Every row gives one point. To make a cloud, some directions were put in groups of two or more. Within a group, all points are equally far from the middle, so they leave a hole (a ring in 2 directions, a hollow ball in 3). The other directions are filled evenly. Then the cloud was stretched, turned, moved and blurred a little. Count the holes, and give their numbers of directions, smallest first.

Cloud (21 x 3):
[[  71   29    2]
 [  65  -48   -1]
 [   9  -47  -39]
 [  27  -52   13]
 [  21  -50  -14]
 [ -42  -11   12]
 [ -28   25  -50]
 [ -41   28   10]
 [   2   11  -37]
 [ -18  -41   25]
 [ -45  -27  -15]
 [  45   32    2]
 [   9   25   43]
 [-104  -60  -25]
 [ -50    0   16]
 [ -91   37  -22]
 [ -45  -18   38]
 [ -79  -32  -27]
 [  33   18   -8]
 [ -45  -11   39]
 [  55  -51    1]]
Holes: 0

Cloud (32 x 4):
[[-32  13 -46 -79]
 [ -3 -15  31 -38]
 [  6 -68 -41  -6]
 [ 22 -61 -12  -8]
 [-60   6 -11   0]
 [ 20  20  22  47]
 [-47 -22  32  14]
 [ 35  20 -51  22]
 [ -6 -22 -80 -64]
 [-41 -37  -3 -22]
 [  9  35  19  27]
 [ 52  -4 -69 -22]
 [-47 -14  25  44]
 [ 30  13 -70  17]
 [ 61  -8 -52  -8]
 [-15  31  27 -44]
 [ 21 -70 -54  21]
 [-21  47 -21   1]
 [  9  24 -55  25]
 [-25  49  -6 -17]
 [ 49 -30 -23 -32]
 [-29  40  -9 -63]
 [-61   7 -15  -8]
 [-15 -18  30  79]
 [ 51 -44 -13  60]
 [  1  14   1 -73]
 [ 17 -36 -96 -13]
 [-15  36  35 -19]
 [  6 -20 -89 -59]
 [-15 -26 -10  83]
 [-17  20 -37 -87]
 [ -3 -10  40  74]]
Holes: 2 (2, 2)

Cloud (28 x 4):
[[  15   37  -66   -7]
 [ -47  -24   11   17]
 [   6   18   17    5]
 [  40  -27   30   40]
 [  51  -38   -1   21]
 [  36  -38   46   20]
 [ -30  -67   41   59]
 [ -28  -51   43   12]
 [ -23    9  -80  -12]
 [  41  -15   -3   69]
 [  47  -37  -12   11]
 [  42  -26   28   10]
 [  -7  -56  -37   28]
 [  11   14  -69   22]
 [ -30  -20   41   76]
 [   0 -106    0   62]
 [   3   47   -6   -8]
 [  18   35  -13    5]
 [  44  -27   17   55]
 [ -55   38   -4  -15]
 [ -41   16   14  -18]
 [  56  -48   10   13]
 [ -14  -68   66  101]
 [  -9   20  -83  -17]
 [  22    5  -59  -33]
 [ -54   24    6   63]
 [  29   11   -3   43]
 [ -48  -30  -25   51]]
Holes: 1 (2)

Cloud (52 x 6):
[[  40   43  -44  -10  -16    7]
 [  47   68  -12  -44  -55   -5]
 [   1  -34   31   10  -29  -56]
 [  10  -40  -41   11  -34    2]
 [ -34  -88  -34   12   11   -5]
 [  28  -38  -26   48   13  -71]
 [ -21   52  -30   73    0  -13]
 [  56   36   -5  -32  -66   -8]
 [  73   71   24    2  -20  -30]
 [  35   32  -40  -21   12   -4]
 [ -33  -91  -33   35    9   -5]
 [   3  -36   31   16   -6  -60]
 [ -34  -18  -40   73  -34  -52]
 [ -49   26   10  -29  -28   30]
 [ -35  -34   52  -16    0  -18]
 [  52    8   39  -81   -1   14]
 [  89   57   20  -32  -11  -15]
 [   8  -29  -41   16  -33   10]
 [ -47  -30  -11   21   36    2]
 [  78   55   19   19  -31  -35]
 [ -28  -62   -6   86   17  -46]
 [  68   50  -27    1   14  -17]
 [  19  -59   23  -38  -49    8]
 [  71   73   28  -17  -40  -24]
 [ -45  -80  -29   71    7  -12]
 [  34   71  -37  -19  -35  -13]
 [  42   63  -51   45  -21  -32]
 [  20   -9   32 -107  -23   12]
 [  -4   24   46  -10  -41   26]
 [   2  -72  -46    1    2  -21]
 [  54  -48  -38   38    4  -43]
 [ -50  -66   17    2  -46    1]
 [ -43    1  -21   -2   14   24]
 [ -13   -2  -43   -4   -4  -52]
 [ -17  -60   39  -84  -18   15]
 [   2  -24   38   -5  -48   23]
 [  19  -37  -44    0   18  -44]
 [  81   26   -7    2    5    7]
 [ -78  -64   11   -6  -31  -11]
 [  21  -68  -16  -14   32  -15]
 [ -32  -66   53  -44   -3    5]
 [  30   68  -29   66    5  -36]
 [  50  -27  -51   47  -10  -36]
 [  11    4   43  -27   12   27]
 [  48   74   31  -41  -34  -24]
 [  -4   55  -18   58   18  -27]
 [  64   69   21  -22  -55  -23]
 [  51   59   31  -59  -25  -26]
 [  -4  -22  -37  -32  -19  -43]
 [  -2  -95   -1   35   18   -8]
 [   7  -40  -35  -22  -38  -39]
 [  45   66  -22   34   15  -39]]
Holes: 3 (2, 2, 2)

Cloud (73 x 8):
[[ 36  17   1 -29 -47  21 -50  42]
 [-39  16  41  -4  -1   4  19 -46]
 [ 46  11 -51  70  18   1  44   3]
 [-37 -28   2   5  92 -10  11   0]
 [-22 -44  47 -37 -10  46 -16 -49]
 [ 33  -9 -57  46  50 -31  67 -26]
 [-16  38  15  42  74 -38 -18  -2]
 [ 20 -22  13  84  79 -41  23 -32]
 [ 52  47 -21   6   6  48 -68  59]
 [ 28  23 -60  -2 -59  40 -18  48]
 [ 61  18 -71  70  62  18 -22  39]
 [ 58  -2   2  28   1  -2   7  63]
 [ 46  -5   7  23  16   1  45 -63]
 [-61 -21 -28  -6  38   1  17  70]
 [ 23  12 -48  50  56  31 -55  68]
 [-43 -68  -8  38  31 -21  51 -15]
 [-20 -31 -87  24  27  64  40  32]
 [  9   9 -45  56  74   5  46  29]
 [  5   2 -69  -2  36   5   2 103]
 [-81 -13  36  11  27  -9 -12 -19]
 [-30  23 -75  43 -26  19 -20  14]
 [-63 -36  27   6  64  17  -6  -8]
 [ 27 -23  32 -28  31  43 -30 -51]
 [-39  14  13  26  21 -65 -22 -12]
 [-30 -48 -11  -1 -29 -22  42 -12]
 [ 50 -24 -45  54  82 -51  27 -32]
 [ 64 -29 -72  63  34  31  -8  -9]
 [-21 -66 -26  41  30  10  73   0]
 [ 61   5 -37  -1  32 -19 -68 -10]
 [-27  17  16 -36 -37  31  22 -19]
 [-39  12 -48  -2  29  11  26 -58]
 [-37 -29 -26  45  26 -52  28 -69]
 [-36 -49  -7  63 -10  26  43   6]
 [-29 -47 -79  47  -5   9  -8  11]
 [ -3  10 -21   9 -28  91 -23  15]
 [-33 -30 -64  65  23  -9 -19  19]
 [-42 -54 -71  11   8 -10  43  -1]
 [ 55  29  21  64  69  -8 -31  15]
 [ 36 -22 -78  15 -20 -20  10 -48]
 [-13  50 -28 -33 -29  50 -24  71]
 [-56  -2  -2  12 -40   9  14  47]
 [-10  -1 -34  37  30  24  74 -20]
 [  5  25  24  52  59   9   2 -28]
 [ 32 -18  79  -9   9 -11 -13 -31]
 [ -8 -28  70 -51  18  19   6 -47]
 [-55  -9  -8 -24 -21   4  39 -60]
 [-14  23  31  35   6  21 -55  -1]
 [ -3 -20  32  -6  92  34 -12   9]
 [  5  19 -84  27  70 -14 -27  48]
 [ 72  11 -20  40  90 -50 -14 -28]
 [ -1 -13  73  14  71  -9  12 -61]
 [ 43  52 -16   3  12 -47 -65  30]
 [ 18 -52  -7  -4  58  -2  -8 -57]
 [-29   2   9 -48  -4  19  23 -66]
 [-40  23 -16  -3  -2  63  30  43]
 [ 70  -7  -9  46  13  45 -31  51]
 [ -1 -26 -88 -12 -44  56  12 -23]
 [ 13 -19  -5  35  -9  23  64 -47]
 [-45 -31  37 -54 -19  57 -24 -11]
 [ 67   1 -44  42   0  46  15 -26]
 [ 23 -46   2  67  67 -47  42 -29]
 [-56  -2  51  -3   8  61   2  33]
 [  3  29 -35  17  54 -25 -44 105]
 [-32 -31   2  70  10 -30 -15 -14]
 [-31 -36 -31  28  24  17 -39 -28]
 [ 29  -5 -26  33  84 -30 -58  36]
 [-20 -11 -32  18  19  95  14  37]
 [-13 -26 -89  52  44  39  46   5]
 [ 76   2 -45  56  -4   6 -43  33]
 [ 18 -12  36   2  52 -20  30 -88]
 [ 17 -44 -40  66 -18  37 -13 -14]
 [ -5  40 -78  11  -2  -6 -23  97]
 [-38   6  17  33  23  -1  47  33]]
Holes: 1 (8)

Cloud (89 x 8):
[[  -2    9   -9    0   25   26    7  106]
 [ -32    7   -2  -44   46  -29   11  -20]
 [  18    0  -29   26  -65   35  -30    0]
 [   2   33   51    5   41   56  -39   25]
 [  59  -20   -7  -24   62   55   -5   -3]
 [ -21    7   16   67   20  -39  -46   42]
 [   2  -30  -84   27  -29   11   32   -2]
 [   9   19  -11  -44   79  -23  -18   46]
 [ -24   29   36   -3   47   29  -43   61]
 [  16   81   -4  -46  -16   14   -5  -29]
 [ -38  -11   63    2   22   43  -23   15]
 [  -6  -29  -12  -23   58  -36    4   -7]
 [ -30   23  -35  -31  -45  -19  -10   62]
 [-121   -2   30   -2   -7    2  -21    2]
 [ -48  -14  -68   -7    0   46  -53    0]
 [ -19   15  -22   26   -8  -18   46  -43]
 [ -32   22   -8  -41  -10   22  -43   90]
 [  13   27  -34   26  -40   18   29  -15]
 [ -27   19  -18  -57   62   -7   -3   36]
 [ -22   68   32   42   -5   21   42   -2]
 [ -39   14  -73  -51   -7    8  -17   70]
 [  -1  -12   19    5  -26  -53  -26    6]
 [  16   47   31  -66   54  -26    6   -3]
 [   6  -40  -54  -39   49   -9  -43    2]
 [ -30   50   44   -1   50   29   -1   51]
 [ -70  -30   -5    4   27   50   18   63]
 [ -61   35  -21  -10  -16   32   46  -38]
 [ -20   18  -20  -86   -2   32    9  -17]
 [ -48  -21   21  -10   36   44  -63   57]
 [ -82   38  -19   17  -53  -13  -34   35]
 [  -6   56   74   -5   28   32  -49   37]
 [ -38    3    7  -69   14   37   -3   50]
 [  26  -45   44   25   37  -23  -54   27]
 [ -41  -37   43   16   -2   -5  -32   28]
 [ -33  -45  -15   15  -38  -11  -50   69]
 [  18   24   44  -57   40  -13  -55   12]
 [ -57    9  -13   39  -36   14   -7   80]
 [  -7  -25    3   14   56  -44  -59   46]
 [  -8    3   76    6   51    4    0   24]
 [ -69   -4  -10   35   -7  -36  -40  -10]
 [  25  -26  -24   13    9  -62  -40   25]
 [ -79    7   31    9  -19   53  -81   13]
 [ -31  -27    5  -42   50   -8  -37   30]
 [ -98    7  -20   41  -55    2   13   -9]
 [ -50   24   -7  -60    7  -14   26  -31]
 [  -2   -5  -55   36   -7   -5   48  -15]
 [ -60   33   -1  -89  -11    5   14  -11]
 [ -31   20   28  -16   43   20  -52   66]
 [  67  -40   11   62   27  -31  -36   79]
 [ -58   20   38   34   25  -16  -60    0]
 [  -8   44  -45  -29   10   14   47  -11]
 [  35   19  -18  -59   60  -14  -22   38]
 [  -6   -8  -22  -55    5   27   20  -27]
 [ -21   58   15  -68   21  -10   -4   45]
 [ -96   30  -33  -39   -6   42   29  -23]
 [ -67   -2   29   48  -28   23   14   40]
 [  19   18    9    9  -21  -63  -15   36]
 [  17   64   -2  -72   14    3   12  -22]
 [ -32   27   41   45  -24   23  -72   21]
 [  26  -16  -24  -49   -2   36  -70    5]
 [  11  -56  -28  -30   59   -8   -1   14]
 [ -55  -33  -31   28   22  -35    9   -2]
 [  57   15   42   37  -34  -19  -18    9]
 [  47  -42  -11   15   14  -36  -31  -23]
 [ -40   41   33  -29  -16   71  -40   60]
 [ -11   31    3  -58  -23  -21  -70   25]
 [ -16   -5  -32   56  -21   62   28   44]
 [ -47    1  -37  -59   33   16   23   57]
 [ -30  -15  -20   48   -7   43  -65   23]
 [  -5    2   74   55  -11  -37  -52   31]
 [ -73   42  -27   26  -68  -15  -10   -4]
 [  72   33   22    1    1   26  -20   46]
 [  18  -72  -48    8    8  -29  -23   17]
 [  -8   10  -49   38  -41   54   19   17]
 [  -3   38  -33   22   33  -15  -21   28]
 [  -7  -12  -21  -79    0   71  -26   -2]
 [ -52   47   46   12    6  -17   35   42]
 [   8   22    2  -38   -5  -41  -65  -22]
 [  19   -8   42    8   24   40   20   29]
 [ -63   60    9    0    1   42   37  -13]
 [ -63   47   -1    6   -5  -28   52  -20]
 [  23   17  -62  -40  -41   48   -4   20]
 [ -15   46  -35  -23   41    9   42   -6]
 [ -34   19  -17  -55   55  -11  -24   29]
 [ -10    7   66  -40   33  -12  -27   -2]
 [ -38   16   12   34    8  -74   15  -28]
 [  -2   30   32    7   23  -71   40    9]
 [  16   25  -37  -64  -39   31  -40   21]
 [-109   60    8  -44    1   33    4   18]]
Holes: 2 (3, 3)

Cloud (107 x 9):
[[  14   22  -13   11  -61  -69   -3  -63   44]
 [ -27   28   39    1  -44  -28   -9  -48  -33]
 [  -2   -1   11   59   18   35  -26   25  -23]
 [ -42   74   46   34   40   38   -8   91   -1]
 [ -15  -17  -32    3   46   19   66  -18   -1]
 [  81   31   17  -47   11  -32    1   47  -54]
 [ -39    7   10  -51  -11   -2   39   76  -30]
 [  29  -25  -30   -7   30  -26   21   -3   57]
 [  33   78  -23   89   12  -29   -3  -14    9]
 [  17   37  -17   38  -40   -2   17   21  -64]
 [  -8 -102  -11   -5    0   -2   30   74   14]
 [ -43    5   35   14   78   46   56   68  -46]
 [ -60  -29   10  -41  -23   25  -27    0  -29]
 [ -65  -11   25   87  -16   -7  -19   -9   44]
 [ -92   25  -17   51   88   11   29  -61   -8]
 [ -21   21  -50  -29    7  -11   33   44   -5]
 [ -59  -27  -26  -45  -35  -46  -23   34    6]
 [  42  -82   51  -32  -28  -43    9   -9   31]
 [  21  -18  -25   -1   16   10  -14   35  -60]
 [ -29   15  -26   60   28  -15   -8  -64  -25]
 [  60   22   35  -83  -35   -5   15   61  -58]
 [ -50  -36   15  -35   35   50   48   -8  -10]
 [ -22   88   -9   -8   92   12   24  -14    1]
 [  29    1  -22  -19   -7   -9  -11   31  -43]
 [-102   -7   14   39   16  -60   36   -8   49]
 [  -8   57   56   23   44    9   28  -81   26]
 [  20   29   35  -75  -32    0   54  -26  -55]
 [ -45  -13  -29   -7   25   50  -39   -9  -13]
 [  52   18   -3   23   50   66  -28   77   -3]
 [ -18   53    1  -24   27  -53   61   70   11]
 [  46  -99   40   -9   -2   10  -12   46   -6]
 [ -42  -14   55   79   30    0   -1  -44   22]
 [  -4  -20   20   36   14    8   29    4    6]
 [ -26   -8   31   27   22  -29    7  -92  -24]
 [ -58  -37   23   35   29    7   12  -48  -39]
 [  38   84  -47    0   28   18   31   35  -47]
 [   1   19  -11   47   42   69  -18 -104  -52]
 [  24   70  -48    3   51   11  -18   41  -21]
 [  20   10   42    4   80   42   39   -7  -34]
 [  -9   53   23    5   18   34    3   73  -56]
 [-107   75    8   26   14   37    4   14  -19]
 [  27   -1    1   41   88   59   36    4  -76]
 [ -45   26   15   -6   72   -5   21   -5  -13]
 [  26   40  -43   31  -29  -34  -13  -19  -58]
 [   6   68   29  -44  -42   12   10  -15  -11]
 [   0  -36    7  -47 -118  -44  -37  -32   22]
 [ -41   28  -24  -49   -7    7   25   16   23]
 [  74   61  -20  -43   -2   22    9    9   -6]
 [ -32   53   30  -16  -41  -12   -7  -33   -7]
 [  -5   46    2   65   20  -20    5  103   34]
 [  17   -2    7   50   44  -52   26  -53   56]
 [  30   -7   26   10   51  -32   -3  -53   -7]
 [ -22   80   30   13   24  -30  -20  -53  -21]
 [  50    7   20   72   49   83  -31   16  -10]
 [ -26  -11   -2   39  -55  -46  -29  -38  -24]
 [ -13   95   -9   34   15   -5    7  -82   -1]
 [  76    0   13  -33  -11   18  -19   -4  -42]
 [  -5   -5  -27  -31  -39   -6   28  -19  -16]
 [ -39  -16   59   18   84   63   46   79   -8]
 [ -20  -11   13  -57   44   18   -3   31   52]
 [  72  -30   48  -39  -58  -73   18   44   12]
 [ -54    6   35  -15   -6   24   41  -58  -17]
 [ -70   47  -26  -30   16   16   48   23  -45]
 [  -9   -2   42   -7  -23  -72  -24  -65  -11]
 [ -62   -1   62    9  -32  -10   35  -29  -18]
 [   2   22    4  -11   80  -19   33  -26   32]
 [ -61   36  -11  -75   35    9   46  -58  -34]
 [-113   26   49  -13  -23   31   53   19   -8]
 [ -75  -43   64  -23   40   33   33    7   15]
 [   7   64   36   38   30   15  -23   52    0]
 [ -12   87  -42  -53  -21   21   32  -28  -44]
 [ -64   12  -13   65   96    8    7   -3  -20]
 [ -60    0   34   13   33  -31   33   57   -3]
 [ -28   83  -23   31  -20   11   34  -30   12]
 [ -16   18   -9   43   63   21    1    4  -45]
 [  86   70  -37    5    4    0  -35   15  -39]
 [  32   -2  -33   24   39   30  -13    7  -45]
 [ -35  -64    7   33  -50  -20  -18  -21   43]
 [   5   10  -19  -64   -4  -68   15   25  -49]
 [ -27   -1  -18   19   45  -45    1  -19  -41]
 [ -22  -14   44   12  -20  -24  -55   -9  -25]
 [  -2  -21   88   67   47   48   16  -10  -56]
 [  31   29  -19    1  -25  -39  -28  -59   19]
 [ -50   -5  -15  -38    8    3   42   10    0]
 [ -15   26  -57    9   86   47  -36  -65  -25]
 [   6   31  -27   -9   38  -65   23   11  -17]
 [  53   79  -37   48    3   -2    4  -20  -41]
 [ -13   62   22   11   74   20   44   -7    6]
 [   8   37   16   28  100   30   53    4   -1]
 [ -13  -19   17    6   36  -14    7    7   58]
 [  37  104   25   26    6   28   37    7  -27]
 [ -51    8    3   70   34    7    0  -26   46]
 [   8   12  -30  -30  -24  -77   45   -4  -24]
 [ -38  -45   17    0  -16   77   -1  -39  -14]
 [ -22  -36   23   46   -6   76  -24  -64  -48]
 [  44   47   -5   64  -44    6   -4   86   -9]
 [ -80  -48   45   30   25  -43   19   24   59]
 [ -48  -89   13  -71    3  -57   11   22   45]
 [  46   78    5   37  -11   39  -46   13  -16]
 [  17   35    1  -23  -41  -42   55  -59  -29]
 [  -9  -17  -31   23   82  -38  -21   11   -1]
 [  33   -2   37   -6  -20   18   -8   63  -52]
 [ -24    0   56  -47  -13  -23   12   19   42]
 [ -25  -43    9  -60  -11  -13    5   38   34]
 [ -14   68  -20   85   -8   12   -3  -80  -29]
 [ -18  -55    1   40   25  -26   30   67   -6]
 [   0   55   17   18    6  -16   53  -47  -39]]
Holes: 0

Cloud (97 x 9):
[[ 22 -19 -63 -29  12 -33 -27  71 -19]
 [ -6  -5  25 -38 -40 -40  28  11  41]
 [ 23  24 -11 -31 -35  42  57  40 -13]
 [ 41   7  79 -30 -31  -4  28  -2  11]
 [ 54 -24   4  -3 -89  23   9  41  -7]
 [ -9  16 -12 121 -25   9 -33 -52  41]
 [ 25  12 -30  10  18  11  35   2  51]
 [-38  17  -2  89 -19  15 -46 -35  52]
 [-43  37 -27  25  41 -55  20  33  -8]
 [-25  46 -22  11   9 -29  15  11  74]
 [-33  10 -62  50  15  12   1   1 -17]
 [ 52  43  29   8 -34 -21 -56  36  14]
 [-33 -14  20 -44  22 -20  21  30  27]
 [ 44 -26  69 -54 -51  -6   0  34 -19]
 [ 15 -30  11 -45  40 -26  58   0 -47]
 [-14 -29  21   5  -9 -45   3  10 -33]
 [-68  46 -40  39  -1 -14  34  36  36]
 [ -7   5 -29 -37  24 -18 -22 -11  19]
 [-40  17  25  18 -42  35 -44  -8  -2]
 [ -5 -40  52  35 -76  16 -34  20 -28]
 [ 12 -44  -1  51 -28  24 -14 -32   3]
 [ 27  12 -48  13 -58   2 -53  38 -43]
 [-46  19  21   5 -18 -18  38   3  13]
 [ -6 -23   9  62 -41  17 -18 -50  30]
 [  1  -4  -5 -69   7 -38  71  31   6]
 [-28  15  17  17 -31   6 -72 -17  41]
 [ 39 -12 -44 -24 -21  22  23  32 -12]
 [ 22   2 -22  14  26 -23 -54  33  15]
 [ -7 -53 -22   9 -33  23   1   2  45]
 [  8   5 -16  10  36   4 -18   6   9]
 [ -5 -64 -19 -10  16 -40  76  48 -44]
 [ 52  11  -4  18 -36   3 -55  35 -11]
 [-67   3 -60  48  -5 -44   3  -8  -8]
 [-31  14  24   7 -45  -4  -5  13 -22]
 [-32  24  -7  -7 -51  17  16 -32 -10]
 [ 42  32  18  50 -22  56 -37  10  23]
 [ 37  -5  11 -14 -76   7  17  10 -47]
 [-46  33  -3  10  39  26 -19  37  69]
 [-41   8  -3   9  -4  30   1  31   6]
 [ -8  -6  -7 -12   0 -22 -40  64  41]
 [ 30  14  -2  62 -25  31   6 -20  20]
 [ 40 -49  18 -15   0  11  18  33 -37]
 [ 40 -35  27 -49 -32 -28  -2  48 -47]
 [  3  53  -2  58 -51   5  44  18  -2]
 [  5  -4   3 -26 -52  35   8  31 -37]
 [ 31  17  -1  23 -11 -13 -35  44  28]
 [ 15 -23 -17  32 -22 -52 -15 -10   6]
 [ 52  17 -12 -31  13 -14  58  12  -4]
 [ 40  39  12 -30 -10  41  21  25  28]
 [  6  27  50  67 -23  52  12  10   5]
 [ -9  17  50  17 -23 -16  51  26  50]
 [-31  11 -46  54 -23  35  24 -10  35]
 [ 47 -18  13 -21 -70  14 -11   0 -54]
 [-82  -4  25  37  19  39 -46  -5  69]
 [ 36  29   8   2 -47  -1 -41 -43   5]
 [ 11  -4 -31  13  23 -47 -28   4   1]
 [  2 -22  25  22 -55 -28  39 -19 -22]
 [ -3  34 -52  25  43 -20   7  29   3]
 [ 32 -20  13 -50 -35  -6  75  34 -34]
 [ 21   2  15  33   1  61 -22  52  14]
 [ 52 -38   4  -2 -51  -7   0 -53 -19]
 [-30  17 -79  11  27 -28   2   1  40]
 [-12  -8   3  16   7 -51 -14 -14   8]
 [ 19 -36   9 -70 -63  31  -8  64 -17]
 [ 61 -63  -5 -25 -54 -20  10  18 -41]
 [ 33 -21  -3   8 -44  -6  28  58 -13]
 [-41  13 -16   1 -19  61 -57  -9  34]
 [ -1  66 -28 -15 -42 -27   3   7  50]
 [ -3  41 -43  46  10 -34  25 -19  37]
 [-43 -36 -21   6 -13  -1  11  48  32]
 [-48 -26 -59 -22  23 -19  49  42 -29]
 [ -7  54 -17  51 -29  15 -16 -39  85]
 [ 17  72 -43  24   1   6 -19  -7   3]
 [ 12  10 -41  -4 -15  17  -3  35  15]
 [ -4  57  17  40 -59  30 -30  22   6]
 [ 52  -7 -44 -47  13 -56  36  67  -9]
 [  2 -36 -16 -30  -1 -19  -5  39  28]
 [  2  24 -11  58   9  57 -17  14   5]
 [ 50  25  65 -17 -57  43 -61   0  31]
 [ -4  42 -28  16  13  -2  18   4 -24]
 [-13 -27  -1 -45  30  26 -21  18  17]
 [ 28  21  32 -35 -46 -15  24  25 -29]
 [-29  39 -22  54 -20  16  43  -1  27]
 [-20 110  -5  37 -11   5   1  20  78]
 [-14  23  26 -22 -10 -23  -7  32  54]
 [-27  13  38  76 -41 -34 -25 -62  20]
 [ 19  36  74  -7 -70  38  18  19 -21]
 [ -6 -10 -38 -29   1 -57 -19 -14 -10]
 [-25   7 -34  35  15   4  51  15  11]
 [-24   2   5  22 -52 -32 -12 -12   4]
 [-36 -19 -17  24 -42  25  58 -23   9]
 [-16 -54  27 -23  -3  -3  41  69  10]
 [ 34 -16   9  19  13 -21  -4  33  -4]
 [-32 -36 -74  -5 -11 -18  -4  35  15]
 [-18  75  21  76 -29  19 -40 -35  29]
 [ -6 -20   0  21 -39  26 -16 -34  30]
 [ 35  37  25 -85 -54  -5   3  48   1]]
Holes: 0
